Each row is a point. The last column is the point's height on a tilted bowl or saddle (a function of degree 2), plus a little noise. Count its main directions that bend up, bend down and stay straight.
In the rows, zero is written as 128.

Points, 11 rows:
[[ 84 163 143]
 [120 159  95]
 [159 126  99]
 [ 98 118 141]
 [159 131  94]
 [179 121 108]
 [171 144  80]
 [105 139 121]
 [ 99 112 142]
 [109 163 107]
 [123 171  87]]
Directions: 1 up, 0 down, 1 straight

Points, 17 rows:
[[167 155 155 139]
 [127 133 171 102]
 [115 110 115  88]
 [119 124 128 111]
 [ 77 167 106 146]
 [112 190 127 153]
 [100 161 116 149]
 [146 112 169  93]
 [125 124 115 112]
 [125 124 107 109]
 [137  93 166  62]
 [150 137 131 133]
 [101 135 105 118]
 [105 191 182  78]
 [ 91 145 113 126]
 [152 179  88 129]
 [148 138  95 113]]
Directions: 0 up, 2 down, 1 straight

Points:
[[118 120 159 131]
 [ 85 105 171  97]
 [150 131 100 102]
 [138 119 151 134]
 [180 118 182 117]
 [178 184  90  45]
 [147 166 132 117]
 [142 102 119 112]
 [ 97 120 109 101]
 [135 143 153 135]
 [141 145  94  97]
 [148  95 160 123]
 [ 98 151 133 116]
 [138 123 144 134]
 [159 120 144 130]
 [210 111 131  78]
 [ 90 124 144 113]
 [141 118 110 113]]
Directions: 0 up, 3 down, 0 straight

Points (21 x 5):
[[ 90 167 112 132 134]
 [ 88  94 168 135 178]
 [128 141 107 136 121]
 [ 87  66 148 139 176]
 [140  98 137 140 146]
 [138 127 163 125 150]
 [137 123  66 164 120]
 [109 154  83 104 122]
 [150 131  66 177 117]
 [132 121 132 117 134]
 [138 139 127 148 128]
 [130  96 129 145 144]
 [ 97 154 105 165 140]
 [129  81 160 124 175]
 [109 161 138  47 126]
 [134 138 171 127 152]
 [141 118 130 136 133]
 [103 132 114 125 129]
 [ 92 103 177 147 186]
 [129 108 184 147 184]
 [ 80 150 140 150 153]]
Directions: 2 up, 0 down, 2 straight

Points (22 x 5):
[[100 135 127 146 138]
 [124 128 133 129 139]
 [147 158 154 145 111]
 [ 88 108 148  75 125]
 [124 110 123 109 122]
 [147 117 184 135  99]
 [108 184 112 129 149]
 [159 128  83  79 113]
 [148 116 133 105 123]
 [ 60 119 132 146 125]
 [138  89 140  91  95]
 [137 117 124 161 155]
 [114 101 125 122 120]
 [110 131 120 161 136]
 [172 169 129 159 131]
 [145 175 199  84  23]
 [156 159 144 105 105]
 [125 138  96  68 107]
 [142 155 134  91 120]
 [104 166 119 140 144]
 [120 106 144 107 121]
 [177 133  80  99 152]]
Directions: 1 up, 2 down, 1 straight

Points:
[[110 157 149 102 142 111 137]
 [103 143 133 144 149 114 125]
 [151 154 155 119 168  88 140]
 [100 125 144 102 138 203 189]
 [176 132 100  91 125 119 151]
 [173 106 118  90 139 135 172]
 [ 87 140 111  99 146  96 153]
 [116 134 182 134  99 110 144]
 [121 156 136 136 117 133 120]
 [151 148 142  85 147  93 151]
 [134 165  86 122 121 144 135]
 [117 132 106 114 121 130 141]
 [185 133 116 141 179 171 145]
 [169 153 132  86 157 145 154]
 [126 164 100 100 125 115 139]
 [ 88 152  90 126 112  65 156]
 [ 86 156 162 194 150 150 143]
 [106 193 105 170 185 131 151]
 [132 132 111 120 161 163 147]
 [ 86 141 166 137 143 171 146]
 [140 154  95 127 119 106 127]
 [ 81 148 132 140 128 127 130]
 [174 136 145 140 151 149 129]
 [101 177 134 130 171 154 136]
 [ 90 119 116 142 103 124 142]
 [ 95  99 116 137  98 152 159]
 [ 55  93 166 114  88 141 182]
 [162 153 155 137 121  94 123]
 [ 96 131 114 112 116 108 142]
 [ 65 152 125 166  75 102 165]
 [158  73 113 116  88 138 185]
 [137  91 121 109 133 151 165]
 [139  94 126 120 131 103 147]
 [133 124 116 138 144 142 131]
 [141 113 134 107 152 158 159]
 [ 93 123 149 157 150 115 130]
 [109 166 110 125 144 158 135]
 [129  74 155 185 112 106 162]
 [143 127 156 184 148  99 141]
 [141 118 126  72  68 115 201]
 [ 87 147 141  68 132  69 175]
 [165  98 102 138 148 173 157]
 [ 94 131 142  96 137 112 150]]
Directions: 5 up, 0 down, 1 straight

Points:
[[113 125  95 137 128 129 147]
 [179 145  68 101 123 167 185]
 [156 120  84 143 121 138 170]
 [103  71 154 177 103 153 128]
 [116 123 176  69 120 134 163]
 [107 146 135 122 154  85 137]
 [121 107 148 171 152  81 115]
 [112 174 128 127 143  99 138]
 [132 119 144 150 139 127 128]
 [108 111 101 139 161 102 144]
 [168  98  90  86 133  52 155]
 [145 104 157 127 137 108 134]
 [140 158 132 142 145 109 133]
 [123  71 129 148 161 102 133]
 [157 109 157  65 100 137 165]
 [148  99 141 119 139 132 140]
 [148 159 136 106  97 174 144]
 [124 103 167 161 118 153 124]
 [116  93 169 102 106  98 144]
 [126 145 123 147 157 113 135]
 [123  91 159 110  92 142 140]
 [ 85  89  89 138 149  59 148]
 [ 81 106 108 122 134 122 146]
 [131 152 148  79  91 119 162]
 [156 126 159 136 111 114 139]
 [158  67 122  99 188 124 166]
 [154  73 155 127 143 180 161]
 [ 44 159 116 124  71 140 174]
 [152 171 156 121 144 123 149]
 [138 117 115 139 106 138 143]
 [144 142 122 127 131  95 133]
 [119 122 162 138 165 141 138]
 [130 145 110 121  95 120 141]
 [121 148 134 127 152 121 137]
 [165 127  71 152 143 159 203]
 [189 172  73 141 164  95 173]
 [167 164 142 100 146 106 157]
 [116 137 115 149 178 152 166]
 [ 99 125  97 104 137 126 153]
 [102 118 110  82 144 123 154]
 [ 82 110  90 161 130 199 190]
 [126 119 160 133 150 127 130]
 [153 147 105 125 125 130 145]]
Directions: 3 up, 0 down, 3 straight

Points, 62 rows:
[[111 110 104 172  99 132  93 101 131]
 [ 83 116 190 146  98 124 178  97  94]
 [135 103  94  84 132 147 162 137 130]
 [110 169 132 125 126 186 164 147  94]
 [133 122 158 151 123 148 168 115 107]
 [132 138  80 182 152 157 103 119 107]
 [140 136 161 144 157 147 115 129 103]
 [120 115 147 121 182 140 126 130 124]
 [105 197 114  85 106 131 137 185 116]
 [131 116 138 117 161 141 140 142 128]
 [165 106 135 140 108 111 124 113 122]
 [128 140 108 124 135 121 135 153 147]
 [172  70 128 179 166 145 136 146 126]
 [131 111 121 107  81 138 158 119 112]
 [117 149 140 144  83 102 137 155 125]
 [110 192 150 128  92 133 174 148  99]
 [138 137  84 136 111 124 149 119 135]
 [121 145 117 186 103 151  83  99  79]
 [ 64 107 109 201 111  89 134 111 152]
 [ 86 176 130  99 138  82 139 140 162]
 [ 99 109  54 126  96 165 151 121 144]
 [120 133 126 142 134 109 118 131 151]
 [122 142 175 149 154 165 116 106  92]
 [ 77 100  85  99 143 181 140 128 155]
 [ 77  96 143 114 123 138 146 112 141]
 [183 101 172 160 139  94 124  94 113]
 [144 153 139 142 141 146  93  73  76]
 [150 147  72 162 129 124 125 110 115]
 [179 116 132 146 107 139 130 124  91]
 [138 139 161 114 128 141 131 126 103]
 [103 135 120 104 142 100 157 142 164]
 [143 152 117 163 100 172 101 150  64]
 [104 101 115 101 130 111  99 116 163]
 [126 136 164 146  95 141 177 117  92]
 [132  97 110 126 133 110 103 104 157]
 [166 170  69 111 133 150 178 115  63]
 [126 161 150 152 137 115 157 125 126]
 [119 118 107 115  80 132 105 172 132]
 [138 165  85 165  76 123  98 136  88]
 [129  92 145 177 136 127 129  84 130]
 [123  85 160 159 139 137 140  95 126]
 [182 116 126 120 130 117 189 117  93]
 [134  90 135 134 136 133 115 184 129]
 [ 99 147 102 139 196 111 190 140 123]
 [106  68 136 166 144 204 134 160 112]
 [120 174 141  86 122  87 160 171 137]
 [126 153 147  82 123 131  73 163  82]
 [143 137 180 143 185 141 140 128  95]
 [ 88 105 159 119 114 102  56 157 111]
 [172 112 139  90 144 122  70 134  86]
 [128 205 114  82  98 118 116 123  97]
 [156 154 118 144 128 117 120 150 116]
 [152 144 157  96 129 102 111 135 106]
 [132 132 157 111 181 168  83 119  77]
 [135 116  81  86  93 166  76 121 110]
 [136 145 126 134 120 120 132  99 124]
 [167 119 125 109 137  81 176 179 131]
 [166 120 113 145 110 170 119 170  78]
 [152 112 127 114 142 138 172 144 116]
 [123 119 108  74 109 140 122  89 115]
 [144 103 162 100 182 139 106 161  91]
 [ 92 138 132 154 146 138 157 141 139]]
Directions: 0 up, 5 down, 3 straight

Points (63 x 9):
[[103  73  59 127 121 135 137 122 124]
 [152 158 124  65 168 115 107 130 118]
 [147 116 115 155 140 122 119 119 125]
 [119 148 132 152 135 139 115 113 128]
 [104 105 181 115 121 158 110  84 139]
 [177 150 146 122 137 128 114 111 115]
 [152  86 185 156 177 159  83 110 114]
 [124 135 118 136 114 147 100 128 129]
 [140 195 144  90 121 130 129 159 158]
 [129 133 118 163 130 118 153 103 136]
 [153 127 126 120 178 182 103 142  78]
 [130 146 150 111 169 128 126 148 108]
 [152 134 132 118 180 146 140 159  99]
 [132 110 160 165 143 165 147 109 154]
 [172 119 139 225 130 147 116 150 132]
 [130  62 127 125 155 123  95 122 149]
 [185 101 100 113 118 117 113 130 150]
 [123 150 102 140 130 139 155 133 116]
 [127 130 144 102 126 110 152 190 152]
 [114  99 122 109 133 162 129 135 117]
 [150 205 122 119 120  94 161 138 178]
 [147 129 114 126  81 155 140 165 161]
 [179  81 145 161 117 121 136  89 172]
 [133 153 119 168 136  61 145 112 126]
 [142 125  84 154 126  91 150 140 113]
 [181 130 143 131 134 175 162 123 139]
 [174  57 157  63 183 120 187  44 249]
 [192  98 145 142 125  87 117  71 159]
 [ 83 164 114  94 147 148  92 122 102]
 [142 123 114 165 136  74 193 101 135]
 [127  99 131 110 116 101 104  83 140]
 [137 121 150 125 131 138 136 110 129]
 [161 146 140 165 121 177  82 153 104]
 [116 152  91 165 138 152 159 134 119]
 [138  76 178 133 146  96 150  72 171]
 [106 138 146 120  97 125 129 114 144]
 [112 120 116 193 116 145  95 113 158]
 [119 117 163 170 127 143 183  81 184]
 [163 132 105 180 157 165 145 136 132]
 [131 166 114 132 135 170 146 146 116]
 [171 151  99 141 132 175 135 113 136]
 [142 115 154  84 120 159 118 106 127]
 [149 101 103 154 121 119 143 136 130]
 [ 98 122 127 111 109 118 185 149 113]
 [159 136  91 122 134 135 171 146 121]
 [123 152 113 183 135  79 148 128 120]
 [104 114 101 127 107 114  98 162 136]
 [145 114 101 132 103 143 176 131 141]
 [107 135  84 152 113 162 104 136 140]
 [157 127 122  88  93 139 140 100 169]
 [165 104 132 138  82 151 135 157 161]
 [ 77 180 138 163 163 171 124 113 149]
 [127 121 154 110 180 124 128 142 110]
 [145 149 101 146 142 110 108  80 142]
 [159 137 186 146 134 135 142 129 136]
 [ 98 106 133 117  77 110 108 118 152]
 [143 174 125 112 154 158  95 172  96]
 [164 135 114  66  98  92  96  69 189]
 [103 118 104 124  95  66 113 163 132]
 [ 88 124 102 155  95 147 129 157 141]
 [ 95 126 169 145 174 109 125 111 128]
 [105 171 101 126 126 148 156 107 121]
 [160 108  99 129 128 101 135 148 131]]
Directions: 5 up, 2 down, 1 straight
